Each point is reached from the start by the listed moves, each made once or not at all, plus a little noise. Is the number of moves made odd or even? Then give how often each move was made.

Moves:
(1): [-3.5  1.6 -3.1  0.0]
(2): [ 1.6  0.0 -4.1  4.3]
(3): [ 2.0  0.7 -1.9 -2.2]
Start: [-2.8  0.2 -0.3 -4.3]
Points:
[-2.6  2.5 -9.2 -2.1] => odd (1, 1, 1)
[-4.9  1.6 -7.6  0.0] => even (1, 1, 0)
[-1.2  0.2 -4.3  0.1] => odd (0, 1, 0)
[-6.4  1.8 -3.4 -4.3] => odd (1, 0, 0)

Moves:
(1): [-1.2 -1.4  1.0 -0.7 -3.1 -0.4 -4.3  0.8  6.5]
(2): [ 2.2 -1.1 -2.1  1.4 -2.1  0.5 -5.6  2.4 -4.1]
(3): [ 0.6  0.2 -3.0  1.5  2.1 -0.5 -0.4 -2.7  0.8]
(4): [ 1.0 -1.4  2.2 -1.7  2.9 -3.3 -3.6 -1.2 -0.3]
(5): [ 6.7 -2.7 -1.7 -5.4 -0.1 -1.2  1.9 -2.5 -3.2]
(6): [ 0.4 -0.8 -3.3 -1.1  1.3 -1.4 -0.7  1.8 -0.4]
(7): [ 3.5  2.5 -2.1 -2.2 -1.9  0.4 -1.2 -0.9 -1.7]
(8): [ 2.0 -1.3  2.0  1.0  2.7  0.5 -0.8  1.3 -1.3]
(9): [-2.0 -1.7  0.6  0.3  0.0  2.8 -4.5  1.0 -2.1]
Start: [-0.1 -2.8  0.8  1.5 -0.8 -1.9 -1.1 -0.6  0.6]
Points:
[  4.7  -3.5  -5.6  -1.1  -6.5  -2.8 -12.9   3.6   0.9] => even (1, 1, 0, 0, 0, 1, 1, 0, 0)
[ 7.0 -6.1 -1.5 -6.6 -5.9 -0.3 -9.3 -2.1  0.2] => even (1, 0, 0, 0, 1, 0, 1, 0, 1)
[  8.0  -7.5   0.7  -8.2  -3.0  -3.7 -12.9  -3.4  -0.2] => odd (1, 0, 0, 1, 1, 0, 1, 0, 1)
